Each wall is flat, endless, passes through zero and stands at right angles to its row. A trip goes straight from one point to another. List the walls that it crosses, first one first.

Walls:
(1): [ 55  12 -44]
(2): [ -6   1 -59]
(3): [ 7 -6 17]
(4): [-20 -25  12]
(5): [-28  17  25]
Trips:
[ 18  -6 -48] to [ 22 -16 -39] -> none
[-14   7  -1] to [-53   8  -4] -> none
[28 20 -6] to [  7  -9 -60] -> none
[-16  16 -20] to [  8 -19 -20] -> 5, 4

Walls:
(1): [  5   2  19 -16  25 -40  40  12  15  22 -10 -18  -3  -6]
(2): [-37 -13   7  31  18 -25  -9  -3  11  19 -13 -30 -15  24]
(3): [ -6 -37   8  -5   9  -1 -31  11 -10  13  -7 -31  34  18]
Trips:
[-12  10  24 -28  -2  14 -43 -15 -19 -16 -21  -7 -12  16] to [ 33 -10   1 -27   4 -21 -25   7   3   9  -1  16  -7  49] -> 2, 1
[  8  11  -5  26  11  -7  -5 -20  -2  16 -12  -1  24 -11] to [  8  25  14  22   3   7  -1 -17  -7  12 -26 -15  29 -12] -> none
[ 22  22  18 -13  -3 -28  25   7 -17   5   3  -2  30 -40] to [  8 -10 -35 -18  12   3   0  12 -15   5  13   5   6 -11] -> 3, 1
[-17   6  -3  11   2  16 -24 -25 -21 -13  -9   1  -3 -31] to [  6  14  -4   7 -25 -33  19  10  -1  -8  13  32 -17 -24] -> 1
[ 24  25  -4 -16  -1 -60  16   8  -4 -34   1   0 -31   0] to [ 21 -20 -15 -30  10 -10   6  29   1  -5  28 -26   5  -1] -> 3
[-18  -2 -16  -5  -1   9  -9   1 -12 -24 -19 -27  19 -23] to [  7   2 -36  17  19  -7  -4  11   0 -26 -17   3   0  12] -> 2, 3
